Every row gives one point. Two turns around zero, p and q, are shown by what they do to some points. Where does a point land after both, in the order given? Backwards means that the second turn is done in reverse. Each puzzle has new turns, and all numbers are rounded.
In the rows, zero is written as 128.

Turn p:
[151 131] -> [149 138]
[81 87] -> [97 74]
[146 162] -> [134 166]
[135 132] -> [133 134]
Turn q:
[ 89 113] -> [ 88 116]
[168 150] -> [169 147]
[166 100] -> [164  97]
[118 128] -> [118 129]
[ 99 148] -> [100 150]
Where do these land?
q, then p: [155 135] -> [152 142]
p, then q: [137 165] -> [127 166]
q, then p backwards: [89 96] -> [ 80 114]
p, then q: [115 155] -> [108 151]
p, then q: [143  89] -> [153  94]

Turn p:
[106 167 122] -> [100 162 117]
[165 136 107] -> [164 140 107]
[121 161 132] -> [115 159 128]
[ 95 105 128] -> [100 100 130]
[152  71 151] -> [161  79 158]
Turn q:
[146 108 169] -> [137 105 170]
[108 102 129] -> [100 111 129]
[126 150 178] -> [133 152 177]
[113 132 108] -> [116 136 107]
[143 178 102] -> [161 168 101]
[133  98  84] -> [123  96  85]
Where do these land?
p, then q: [120  70 126] -> [109  73 135]
p, then q: [155 122 124] -> [153 116 126]
p, then q backwards: [ 96 157 158] -> [ 85 138 156]
p, then q backwards: [141 163 105] -> [122 163 103]

Turn p:
[167 158 149 126] -> [168 154 153 130]
[173 133  81 155] -> [177 129  82 152]
[118 107 158  90] -> [114 114 157  88]
[ 98 135  79 147] -> [102 136  78 149]
[117 124 157 144] -> [116 119 156 144]
[ 95 111 144 105] -> [ 92 116 142 105]
Turn q:
[172 101 172  91] -> [163 110 182  88]
[116 144 101 177] -> [125 133  94 176]
[116 133 139 141] -> [117 130 136 144]
[127 107 164  86] -> [118 116 169  88]
[103 143 102 162] -> [110 135  95 163]
[120 169  99 141] -> [125 165  95 146]
[142 100 119  99] -> [139 106 125  92]
Where do these land?
p, then q backwards: [129 163 141 145] -> [131 161 146 144]
q, then p backwards: [107  62 128 172] -> [113  61 130 173]
p, then q: [121 149 105  93] -> [120 162 109 103]
p, then q: [124  83 144 122] -> [117  88 143 108]
p, then q backwards: [117 146 125  95] -> [120 147 125  95]
q, then p: [169 165 125 141] -> [173 157 130 147]

Turn p:
[ 88 137  96 160 103 108] -> [ 94 153 101 152  97 102]
[137 162 141 127 124  81] -> [150 159 143 139 142  87]
[118 126 207  98 118 137] -> [125 136 207  96 131 141]
[150 105 156  89 127 136] -> [147 100 158  92 134 134]
[124 150 111  67 109 114] -> [149 152 115  71 120 104]
[136 124 128 162 151 157] -> [122 117 122 159 139 164]
[185 157 125 144 132 143] -> [185 130 122 156 134 149]
[ 94 105  97 165 161 139] -> [ 77 115  92 154 141 142]
[120  87  91 141 127 136] -> [104  91  94 133 113 128]
Turn q:
[149  83 118 114 143  60] -> [152  85  99 128 131  62]
[168 122 133 171 126 115] -> [162 115 140 170 107 123]
[103 119 127 109 104 163] -> [102 127 125  95 115 159]
[118 178 131 143 151 112] -> [122 171 139 157 153 114]
[ 80 151 126 130  74 138] -> [ 80 167 121 113  87 140]
[132 124 160 117 138 118] -> [124 115 155 122 138 109]
[151 160  89  90 138 184] -> [165 162 119  89 157 181]
[122  88 140 151 149 134] -> [116  83 128 150 135 136]
Where do these land?
p, then q: [ 73 115 143 144 108 131] -> [ 70 148 132 122 111 125]
p, then q backwards: [157 129 131 119 115 101] -> [160 125 134 121 131 102]
p, then q: [109 108 122  90 147 131] -> [115 119 112  93 156 121]
p, then q: [158 152 131 162 134 147] -> [151 129 142 162 120 161]
p, then q: [123 113  66 181 104 111] -> [124 137  67 166  78 126]
q, then p: [189 109 150 121 176 120] -> [153  70 156 148 170 125]
q, then p: [ 91 191 134 100 144 145] -> [121 192 130 111 171 148]
q, then p: [124 107 147 107  95 139] -> [122 121 146  89 105 122]

Turn p:
[161 166 143 171 158 150  77 100] -> [177 181 150 139 156 156  90 106]
[134 158  80 122 173 135 150 156] -> [125 146  80 119 168 154 146 164]
[108 138 141 108 131  85  97 130] -> [118 134 130 115 145  76 104 125]
[ 93 141 140  93  94 124 157 116] -> [ 77 135 138 108  99 108 151 124]
[154 101 160 128 113  79 108  90] -> [164 113 142 124 116  79 124  77]
[102 110 170 158  92 124 145 137] -> [118 115 173 165  96 107 142 137]
[ 87 142 102  95 152 128 166 105] -> [ 71 138 103 115 153 133 162 114]
[ 94 133 121 134 152 139  94 147] -> [107 130 131 142 161 133  91 146]
[178 102 167 119 117 151 146 159] -> [170  92 162 101 105 146 147 152]
[150  99  98 105 142 140 151 158] -> [135  87  96 109 133 152 145 151]
[147 119  86 175  85 153 117 109] -> [146 137 100 170  79 164 107 112]
Turn q:
[ 93  95 133 138 124 148 103 106] -> [104  94 115 137 119 159 110 103]
[110 100  94  68 108 148 120 158] -> [114 112  87  73 101 141 118 166]
[150 146  39 104 111 124  95 109] -> [163 163  44 109 110 111 105 116]
[156 149 151 143 126 147 133  83] -> [167 137 157 134 134 143 130  87]
[184 124 125 123 104  89 160 138] -> [168 128 139 125 107  74 161 143]
[142 123 157 152 167 132 150 126] -> [139 114 158 151 168 133 144 132]
[108 119 142 147 112 145 121 171] -> [102 125 142 148 104 149 121 162]
[ 81 162 129 175 135 125 151 116] -> [ 89 163 134 164 143 148 157 102]
[129 135 182 102 164  95 118 145] -> [107 117 176 110 165  94 105 140]
Where do these land?
p, then q: [112 121  92 109  89  93 128  98] -> [108 138  82 125 100 106 141  89]
q, then p: [110 127 142 107 143 124 104 130] -> [110 118 135 121 148 119 101 121]
q, then p: [106 172 163 109 121  79  97 143] -> [100 160 154 121 146  64 102 123]
q, then p backwards: [125 110 111  97 105 137 109 120] -> [148 118 106  98 104 131 116 129]
q, then p: [123 184 158 132 127 112 128 108] -> [124 176 161 114 143 109 135 106]
q, then p: [148 121 104 121  95 144 114 102] -> [143 131 104 112  89 141 117 107]
q, then p: [136 138 109 177 189 162 159 145] -> [157 141 129 157 174 183 155 165]
p, then q: [151  88 142 164 172 150 155 119] -> [172  91 147 152 156 160 156 132]
q, then p: [ 87 160 163 122 120 129 148 149] -> [ 83 147 172 121 134 120 138 145]
q, then p: [141 108 140 200 159 153 129 152] -> [167 121 155 189 142 163 130 153]
p, then q: [168  80  86  70  88 125 137 143] -> [141  85  68  84  73 121 137 141]

Turn p:
[ 67 144 179 167 104  90 105 185] -> [107 181 154 187  86  67 118 158]
[137 158 145 128 139  93  61 132] -> [169 166 152 122 140 100  82 147]
[165 117 117 142 137 136 177 133] -> [139  98 101 139 137 153 169 140]
[105 129 132 113 156  88 111 123] -> [133 127 126 115 139  76 107 129]
[147 138 110 105 101 165 180  90] -> [124 113 124 110 135 173 176  78]
[ 91 143 121 168 126 138 122 132] -> [106 150 113 168 125 126 108 116]
[160  80 118 120 119 145 146  89] -> [135  66 137 113 124 163 134 112]
[140 122  94  96 129 117  94 140] -> [143 135 113  81 113 129 101 139]
[140 120 136 114 142 181 155 127] -> [ 95 114 132 117 154 165 155 134]
Turn q:
[123 144 125 132 166 160  91  89] -> [114 175 159 146 164 147 109 128]
[106 109 155 118 156 113 114  75] -> [132 119 183 142 173 119 131 112]
[160  91 158 115 126 152 112 162] -> [156 104 141 108 108 172 106 154]
[122 151  96  97 131 107 142 111] -> [119 138 104 108 157  98 127 104]
[ 94 168 159 110 121  78  92 157] -> [151 130 143 132 114  51  93 152]
[168 139  97 158  89 122 146 158] -> [139 135  73 131  78 140 141 111]
[134 156 127 139 125 167 177  90] -> [100 165 131 109 134 144 187 120]
[125  99 141 121 101 155 101 148] -> [118 108 148 117  96 152  97 137]
[120  96  94 161 138  98 177 163] -> [122  78  69 160 129 128 159 135]
Where do these land?
p, then q: [149 155 120 106  92 130  84 134] -> [147 173 142  84 109 126 115 129]
q, then p: [ 95 148 143 122 141 174 180 122] -> [ 79 147 109 122 128  91 175 135]
p, then q: [134 102 201 135 128 113 223 140] -> [131  53 111 147 122 125 221 150]
q, then p backwards: [159 147 109 114 143 149 131 153] -> [146 147  91 122 139 138 113 153]
q, then p backwards: [147 144 109 164 119 104  85 116] -> [108 157 117 172  99 109 113 114]
p, then q backwards: [150 131 123 111 139 129  81 102] -> [148 119 139  83 139 130  96 125]
p, then q: [111  76 102 146 118 144 167 119] -> [ 75  86 134 143 119 149 131 102]
q, then p: [ 91  99 122 152 136 115  78 140] -> [127 123 145 173 112 125  77 149]
q, then p: [116 151 123 102 135  94 122 126] -> [161 123 119 115 136  96 116 133]

Turn p:
[170 137  94 105 150 166 190  98 131] -> [172 148  83 110 124 185 164 101 141]
[167 176  86 146 176 149 145 147 104] -> [162 175 115 147 165 180 151 165 127]
[131 158 119  78 121 127 143  96 139] -> [132 165  97  85 111 131 119 109 134]
[142  84 115 168  80  99  76 178 119] -> [137  69 143 175 107  90 100 187 114]
[137 143  85 115 181 153 141 138 157] -> [130 138  98 115 166 182 130 141 162]
[108  97 139 170 106  72  98 115 125] -> [116  99 132 164 136  53 121 128 123]
[ 98  92 154 122 131 126 108 133 101] -> [110  95 153 122 141 114 116 114  92]
[ 84 116 142  92 105 126 164 126 126] -> [ 92 115 122  83 103 121 152 109 111]
[ 97 135 145 129 105 124 121 130 118] -> [ 98 132 141 128 112 111 126 126 110]
[176 149 106 128 162 162 107 116 125] -> [170 156 120 146 150 172 101 128 136]
[107 126 159 162  99 136 112 122 148] -> [ 98 122 154 161 103 110 120 111 142]
[118 122 194 121 120  97 131 138 142] -> [119 121 181 101 118  87 135 115 143]
Turn q:
[ 76 111 137 163 124 110 114 102  90] -> [ 80 111 140 161 129 138 119  99  83]
[ 93 114 142  91 153 117 135 116 142] -> [ 97 128 135  87 152 105 136 116 119]
[121 158 123  93 108 173 163 120 106] -> [154 147 121  86 115 172 156 121 104]
[154 149 177 130 119 138 116 154 118] -> [146 159 163 140 128 135 125 171 122]
[155 147 161 176 127 103 114 108 188] -> [128 162 168 171 118  96 120 109 183]
[144  84 126 125 171 142 175 153  96] -> [156  72 128 123 159 115 173 150 106]
[ 73 117  99 154  95 112 117 128 138] -> [ 67 113 107 143 101 148 122 109 136]
[120 124 110 150 125 106  93  69 117] -> [118 124 125 154 122 119  83  73 112]
[121 136 142 110 129 175 125 154 140] -> [131 138 140 101 147 165 136 153 144]
[117 173  86 159 163 121 103 149 146] -> [117 156  76 167 164 136 126 121 160]
[190 137 113  78 118  87 138 113 107] -> [182 139 101 104  96  76 109 137 103]
[171  87 120 106 105 152 142 170 150] -> [158  88 132  98 106 130 131 176 165]
Where do these land?
q, then p: [137 123 129 142 152 124 124 144 176] -> [115 122 129 121 144 117 133 130 181]
q, then p: [174 123 134 137 165  90 128 138 114] -> [162 123 135 143 157  91 146 163 139]
p, then q backwards: [144 131 134 142 181 139 175 138 140] -> [122 143 132 142 158 181 160 139 151]
q, then p: [140 141  93 119 128 189  69  76 144] -> [149 147 118 144 139 164  43  87 148]
q, then p backwards: [ 81 150  99 124 102 121 109 118 110] -> [ 91 141 101 109 113 167 124 104 123]
q, then p: [110 117  95 108  86 155 124 149 117] -> [114 100 109 121  97 169 105 136 108]
p, then q: [ 55  87 117  86  42 102 139  99  96] -> [ 78  86  79 108  63 122 102 111  46]
p, then q: [159 159 160 116 142 112 146 142 140] -> [148 170 145 106 123 108 142 146 145]
p, then q backwards: [154 132 153 172 127 115 150 135 127] -> [155 133 154 162 137 126 161 132 141]
p, then q: [126 118 167 135 153 134 116 142 116] -> [128 133 170 128 152 116 130 132 112]

Turn p:
[ 81 118 132  79 177 135 145 130 138  89  60] -> [ 82  49 134  97 124  96 117 152  90 101 105]
[148 145  98 173 109 159 149 110 121 169 103] -> [122 174 101 119 115 148 167 111 113 154  85]
[142 122 111  40 154 136 191 122 151  85  93] -> [107  66 122  42 140 141 132 131 116  61 127]
[132 127 130 100 149  97 159 137 149 136  80] -> [134  97 136  77 150 103 131 139 127 122  94]
[138  88 125 137  78 106 105  98 142 109 175] -> [170 151 117 142  91 123  91  91 154 113 163]
[114 125 102 119 131 125  92 152 105 146 149] -> [131 133 111 147 121 138 116 175 142 148 147]
[130 130 158 137  74 117 139 125 113  91 171] -> [160 143 159 143 107 126 144  96 129 111 184]
[ 62  83 142 110 187 135 153 130 116 164 124] -> [ 95  42  96 135 136 111 133 129 143 176 125]
[ 97 152 128 157 109 115  95 149 132 113 154] -> [123 158 148 169 112  98 131 148 142 128 151]
[131 133 133 122 108 127 113 127 130 181 158] -> [134 149 133 125 125 150 121 128 166 171 137]
[146 178 130 169 155 137 111  95 123 136 125] -> [ 95 180 126 143 164 125 124 113  99 144 116]
[161 130 138 189 112 141 141 133 165  85 170] -> [141 168 134 176 136 125 150  79 148  73 127]
[146 122 146 123 119 155 100 137 123 160 114] -> [133 129 146 138 121 168 114 135 128 153 102]
[164 139 119 137 130 107  98 147  83 128 117] -> [166 152 127 139 150 140 121 165  94 137 130]
Turn q:
[116 150 144 133  98 149 103 166  98 144  82] -> [136 124 108 109 131 170  91 148 108 101  82]
[124 120 139 167 135 167 101 108 147 173 147] -> [108 116 100 130 139 152 106  81 108 172 138]
[101 103 156  76 108 131 150 146 103 104 143] -> [ 91 121 153  85 120 124 131 152 144  79 146]
[130  86 128 123 139 164 141 147 135 106 155] -> [109 122 120 111 128 157 154 131 153 128 174]
[147 123 169 163 126 110 141 140 121 123 145] -> [113 109 165 157 109 154 122 139 119 142 134]
[156 155 163 133 182 113 158 117 152  96 159] -> [128 148 200 161 154 133 159 118 135 151 149]
[166 166 106 123  93 151 105  95  87 163 136] -> [175 132 110 125 117 120  87  95  70 105 145]
[ 89 129 107 156 125  99 164 109 168 177  83] -> [108 152 104 125  93  96 145 119 122 180  61]
[109 156 145 165 101 122 140 156 153 109 132] -> [108 162 139 152 115 152  97 156 144 145 115]
[134  82 110  81 132 131 101 106 166  90  94] -> [141 111 104 122 139 108 157  97 202  95 121]
[ 96 108  98  99 101 123  99 128 143 164 153] -> [120 114  92  86 126  86  93 126 143 143 141]
[169 105  99 157 186 130 119 143 153 153 170] -> [158 101 122 137 147 138 158 123 128 202 172]
[104 171 140 135 117 107 134  99  83  95 111] -> [112 153 143 165 136 107 119 145  93  79 105]
[152 138  88  80 146  93 138 132  83  95  81] -> [185 126 133 126 134  94 174 163 124  71 107]
Where do these land?
p, then q: [174 125  83 119 115 127 132 132 105  99 162] -> [166 166 127 138 144 142 132 140 132 114 184]
q, then p: [132 164 116 157 169 128 119  88 172 158 114] -> [115 158 103 103 163 118 126 109 104 183  96]
q, then p backwards: [ 95  87 130  85 121 126 192  95 131 154 115] -> [ 83 160 107 128  96 136 185 102 161 122  95]
q, then p: [107  72 126  92 108  79  84 141  91  97 145] -> [173  83 115 159 112  86 103 146 168  77 135]
q, then p backwards: [123 119 140 141 106 114 110 179 156 107 142] -> [120 119 123  93 132 132  89 154 143 160 152]
p, then q: [130 149 102 166 119 121 124 144 140 143  97] -> [151 152 140 129 116 130 129 152 117 126  81]
q, then p: [140 153 146  93  82 128 136 121 128 125 119] -> [131 143 172 123 118 128  95 125 105 105 141]
q, then p: [129 108 141 121 121 110 135 160 108  72 136] -> [133 107 153 166 122 120 151 127 155  86 128]
q, then p: [157 137 141 145 210 104 119 135 104 167 118] -> [158  78 101 130 172 157 150 108 102 172 102]
q, then p: [167 165 130 153 156 157 157  79 170 158 139] -> [107 173 125 103 154 148 133  75 104 188 137]
q, then p backwards: [106 167 114 117 129 139 131 134 111 124 165] -> [140 168 117 120 137 100 105 112 110 112 134]
p, then q backwards: [113 117 150 170  71 144 101 150  99 117 155] -> [187 139 118 173 118 109 166 110 138 100 141]
p, then q: [119 139 133 120 167 191 126 111 172 191  88] -> [ 88 140  73  83 147 129 140 105 132 122  52]
q, then p: [ 98  90 141 112 117 124 128 122 105  81  97] -> [119 100 127 135  99  86 145 128 125  75 127]

Turn p:
[136 135 116 139 144  99 142 128 166 152 122 155] -> [ 98 120 141 132 162 105 149 158 135 126 115 130]
[ 87 130 151 153 127 112 127 132 122 140 139 135] -> [109 130 118 122 118  98 149 101 143 143 144 119]
[138 124 111 155 145 128 144 107 130 109 107  85] -> [109 118 138 149 105 149  97 146 162 112 135 126]
[124 118 146 102 143 107 146 136 128 139 112 117] -> [136 122 130 114 133 145 156 133 151 123 117 104]
[133 103 131 118 157 131  72 135 137 143 176 131] -> [135 111 129  82 148  93  94 108 100 112 121 104]
[137 131 110 126 154 168 140 142 142 113 134 150] -> [120 113 141 111 127 141 121 160  92 138 148 142]
[111 119 108 110  76 168 121 144 141 108 111 138] -> [156 150 118 142 126 144 110 137 105 189 125 139]
[135 150 154 102 157 111 105 147 101 103 128  83] -> [132 159 113  98 105 158 124 116 132  80 130  91]
[127 147 108 103 112 145 120  69 146 122 115 152] -> [112 122 126 138 122 142 119 128 108 145  70 172]
[129 139 213 215  72 108 145 127 128 107 129 105] -> [106 181 130 147 143 123 130  63 204 132 194 165]
[141 104 116 109 131 161 128 117 113 122 124 149] -> [160 104 136 118 117 136 120 139 109 136 121 152]
[138 106 111 154 129 108 127 141 104 121 115 154] -> [151 127 120 135 120  92 133 156 143 118 143 143]
[140 142 136  99 122 143 146 143 106 162 129 126] -> [152 124 148 141 132 147 161 114 104 121 127 114]
[121 146 105 118 121 127 112 125 132 161 127 122] -> [122 132 139 150 128 115 129 123 107 131 101 107]
[125 125 104 119 130 103 145 127 125 117 152 117] -> [122 108  93 143 136 133 126 137 128 115 129 114]
Turn q:
[143 122 120 154 150  95 125 108 113 160 130 117] -> [125 137 139 126 141 144 100 145 146 159 113  94]
[135 139 145 181 109 135 116 139 140  77 138 132] -> [133 132 162 166 134 144 168 143 102  93 133 116]
[124 149 112 132 131 140 115 144 129 143 138 147] -> [121 149 146 107 111 125 138 122 143 117 123 131]
[135 129 107 106  98 136 117 133 143 157 121 123] -> [152 150 104 111 112 129 143 111 140 145 129 137]
[136 139 111 115 109 145 134 145  88 113 116 127] -> [131 139 111 111 148 101 149 152 130 112 118 147]
[ 94 142 144 107 102 144 150  84 123 131 126 121] -> [131  89  84 112 131 142 130 105 126 103 109 122]
[ 83  88 134 117 106 102 112 148 125 130 131 124] -> [115 126  93 172  98 131 123 138 159 128 138 142]
[146 120 149 139  96 127 148 126 141 139 143 138] -> [127 113 130 136 131 154 162 118 123 152 116 135]
[126 111 146 103 185 139 127 137 111 159 141 121] -> [ 99 126 135 106 113 127  71 138 120 147 122 155]
[138 130 124 118 112 140 112  96 145  98 134 107] -> [145 140 106 141 139 130 131 104  92 113 128 113]
[149 119 136 206 225 135 161 148 149 117 106 114] -> [123 112 221 119 162 159  81 170 112 132 187 117]
[112 139 141  97 105  90 119 152 139 136 132 118] -> [126 118 102 139  80 106 144 133 133 147 131 117]
[139 136  88 116 151 137 140 123 137  83 137 146] -> [109 144 142 122 162  93 132 101 116 109 155 122]
[134 128 137 101 114 126 115 110 107 149  96 155] -> [156 116 118 124 129 106 119 116 151 135  88 144]
Where do these land?
p, then q: [138  88 146 123 161 106 135 152 151 129 117 153] -> [109 118 128 124 105  99 114 120 110 166 163 148]
q, then p: [149 137 136  88 137 111 143 130  90 120 117 103] -> [153 129 115 133 124  98 146 155 133 109 113  87]
q, then p backwards: [157 156 130 139 121 163 124 144  93 112 132 100] -> [155 150 117  97 150 123 112 153 135 121 118 169]
q, then p: [ 82  90 147 160  85 107 140 110 158 169 121 156] -> [112  98 176 140 156 134  79 132 135 185 139 158]
p, then q: [118 126 108 131 102 138 125 115 177 157 138 149] -> [131 115 148 124 115 139  81 149 167 138 117 125]
q, then p: [151 115 117 107 148 115 161 158 109 128 129 139] -> [119 114 121 110 144  96 167 126 126 131 119 100]
p, then q: [139 128 111 131 135 120 146 120 120  87 144 107] -> [120 169 129 139 132 131 139 118 129 100 146 141]
q, then p: [127 157 113 148 108 125 110 134 131 119 101 113] -> [131 142 123 141 150 162 120 139 130 103 148 125]
q, then p: [105  78 112 142  91 145  73  93 150 139 125 141] -> [ 84 143 162 153 121 130  84 141 110 127 126 189]
q, then p: [133 177 136 103 124 145 121 136  99  82 133 124] -> [149 140  76 132 105 140 154 153 155 105 132 125]
p, then q: [ 97 134 105 157 118 144 108 108 126 140 140 156] -> [125 122 119 150 122 131 128 137 178 140  99 108]
p, then q: [117 144 140 119 142 154 161 135 125 119 112 104] -> [122 124 110 110 123 162 146 124 112 112 125 157]
p, then q: [ 85 141 117 138 114 133 105 139 136 145 145 107] -> [136 135  97 121 119 150 113 146 142 127 113  89]
p, then q: [171 110 165 115 160 100 133 132 134 134 147 134] -> [109 113 133 140 141  92 102 106  88 128 157 142]
p, then q: [150 137 136 118 174 114 133 113 120 140 120 132] -> [128  98 118 151 135 107 135 130 111 115 150 152]
